Rows are points. Two turns around zero, p and q, are shown by what they do to some points. Where does a point land after both, in the order given? Backwards means that the second turn is done in reverse. Each puzzle has new turns, and all numbers are rounded.

Turn p:
-32,-78,20 -> -52,-69,-4
8,59,-39 -> 19,67,-12
22,-9,-2 -> 17,-11,-13
2,28,20 -> 15,14,28
Turn q:
-4,20,19 -> -8,15,22
-13,47,-48 -> -40,40,-38
-20,-13,-8 -> -14,-20,-6
-1,22,59 -> 2,16,61
38,-77,-22 -> 61,-52,-38
Where do these land?
p, then q: -17,-17,-7 -> -19,-16,-4
q, then p backwards: 22,-40,4 -> 41,-12,16
q, then p: -12,-67,-16 -> -14,-47,-50
q, then p: -1,50,41 -> 12,16,62
p, then q: 9,74,-22 -> -2,77,13

Turn p:
1,72,-14,36 -> 12,80,6,-6
-24,-31,-11,33 -> -28,-5,13,42
-15,42,15,-53 -> 8,3,18,-68
39,-49,30,31 -> 36,-35,-14,55
-1,-33,-20,-47 -> -28,-43,-23,-23
Turn q:
-26,19,-36,-12 -> -35,-4,-33,-12
0,-34,-14,17 -> 19,-35,-8,6
-76,-12,44,-46 -> -76,-24,59,9
58,29,29,48 -> 60,54,-2,30
44,-3,-23,-7 -> 34,8,-16,-33
Where do these land?
q, then p: -15,-7,41,-20 -> 23,-11,41,3
q, then p: -49,41,4,-1 -> -35,31,43,6
p, then q backwards: -31,7,8,-4 -> -5,-4,21,-24
p, then q: 58,60,-47,58 -> -6,70,-87,-4
p, then q: 55,-64,-22,-49 -> 18,-83,-38,-37
p, then q: 25,-18,-2,0 -> 17,-16,-19,-5
p, then q: -42,-18,18,16 -> 1,-5,34,39

Turn p:
-36,-18,-77,-24,-8,-18 -> -53,2,-55,-24,-29,35
-7,-17,61,48,0,36 -> 15,-52,57,22,26,-18
13,26,59,48,48,25 -> 43,-19,34,23,73,-17
-29,-2,-21,-58,-10,2 -> -33,28,1,-45,-22,20
17,39,17,28,-20,23 -> 23,9,29,44,9,17
34,-23,-65,-51,-12,-10 -> 12,20,-52,-36,-60,23
8,-5,26,8,1,-58 -> -7,13,-14,16,2,-59
Turn q:
-12,15,-38,17,-19,13 -> 24,-6,-32,8,-20,24
5,0,-36,5,59,-31 -> 10,-13,-35,3,64,-13
-4,48,3,11,-16,-32 -> 21,21,-19,31,-18,-35
-4,8,67,0,-39,34 -> -26,33,53,13,-50,9
-15,-56,-13,12,16,-29 -> -28,-58,-10,-4,22,-8
-7,18,-43,-72,-12,13 -> 20,27,-35,-72,-13,-1
-13,36,97,26,22,41 -> -49,71,53,56,-2,15
48,-70,-35,1,-9,-9 -> 26,-75,26,-35,19,8
Where do these land?
q, then p: 6,-59,63,-13,48,25 -> -36,-9,52,-44,63,-24
q, then p: 23,-27,-12,5,-61,39 -> 24,-13,54,-7,-55,-1
q, then p backwards: 35,13,-33,-2,-53,-30 -> 65,-41,15,-1,-1,6
p, then q backwards: 3,26,-11,-36,64,56 -> 41,-7,-44,-36,39,53
p, then q: -26,4,5,-39,-2,-48 -> -7,26,-49,-1,-17,-34
q, then p: 3,53,19,36,-45,-50 -> 1,-1,-26,82,-24,-31
q, then p: 7,11,-29,21,45,16 -> 33,-17,-20,-11,33,28
p, then q: -51,-22,-2,28,4,-8 -> -50,-26,-25,-2,7,8

Turn p:
-36,8,12,-23,10,-24,-20,-19 -> -18,-7,34,-22,-4,-30,-7,-23
-26,21,22,4,24,17,19,17 -> -14,14,32,-5,32,8,15,20
8,-18,-35,9,17,26,-6,17 -> -20,1,-38,-2,14,18,-19,15
-12,16,7,25,12,3,-25,-4 -> -14,16,15,21,14,-8,-20,-9
11,-18,-21,27,-45,-5,36,-18 -> 6,-28,-28,39,-25,13,37,-5
15,8,25,-27,12,39,-16,-1 -> 8,35,12,-30,1,31,-14,-6
12,1,29,11,18,-5,4,-10 -> 23,6,12,4,24,1,2,-16
13,20,23,28,-10,-19,-15,20 -> 26,11,19,33,1,-15,-16,14
3,-40,-30,-24,-26,-11,22,17 -> 2,-45,-30,-18,-27,7,10,21
14,2,-32,-32,-12,-22,3,-20 -> 1,-3,-29,-22,-31,-26,14,-12
Turn q:
-20,32,-19,20,8,13,3,-17 -> -20,38,-15,19,4,3,14,-11
0,-22,26,21,-31,-2,21,-13 -> -14,-23,29,1,-27,6,3,-28
0,1,15,-8,0,-27,18,0 -> 1,-3,29,-5,4,-22,0,0
28,12,-12,27,-2,53,-1,31 -> 29,5,-31,29,-37,32,20,12
15,23,-38,10,-12,15,-21,11 -> 0,14,-48,10,-22,-6,0,12
-3,5,-31,-21,27,-4,10,32 -> 8,4,-11,2,21,-11,20,46
20,-21,62,-12,-9,-25,4,-4 -> 28,-26,51,-18,-6,-6,-27,-21
6,-12,-13,6,23,-10,-12,3 -> 3,-13,-12,16,21,-5,-8,8
11,-11,5,-23,5,-7,12,-22 -> 9,-12,6,-21,16,-12,10,-17
-56,-5,5,-21,-9,-6,-33,-21 -> -44,16,2,-34,24,19,-32,-2
Where do these land?
p, then q backwards: -24,19,-20,-2,-10,23,14,-17 -> -29,6,-19,13,-17,12,22,-8
p, then q backwards: 18,-52,7,13,39,10,8,10 -> 6,-39,-1,-20,37,15,-36,-14
p, then q: -5,-52,8,-17,-13,21,-2,7 -> 5,-26,-21,-28,-2,42,5,-1
p, then q: 10,-1,2,9,-18,-7,21,4 -> 4,-16,3,14,-17,-4,16,1
q, then p: -8,20,11,14,-5,17,-22,-18 -> -20,30,0,10,-14,0,0,-17
q, then p: 7,13,3,-2,-17,20,3,24 -> 9,8,-3,7,-26,12,7,21
p, then q: 11,20,-27,-3,-8,15,-37,-20 -> -31,34,-23,-8,-13,-13,-14,-9
q, then p: -11,15,0,-8,6,14,11,17 -> 5,16,6,0,2,5,12,24
p, then q backwards: 5,19,8,-24,-7,-16,3,-20 -> 15,19,8,-12,-17,-2,23,-11
q, then p: -3,-1,6,20,35,-97,1,14 -> 29,-30,37,26,47,-51,-52,-6
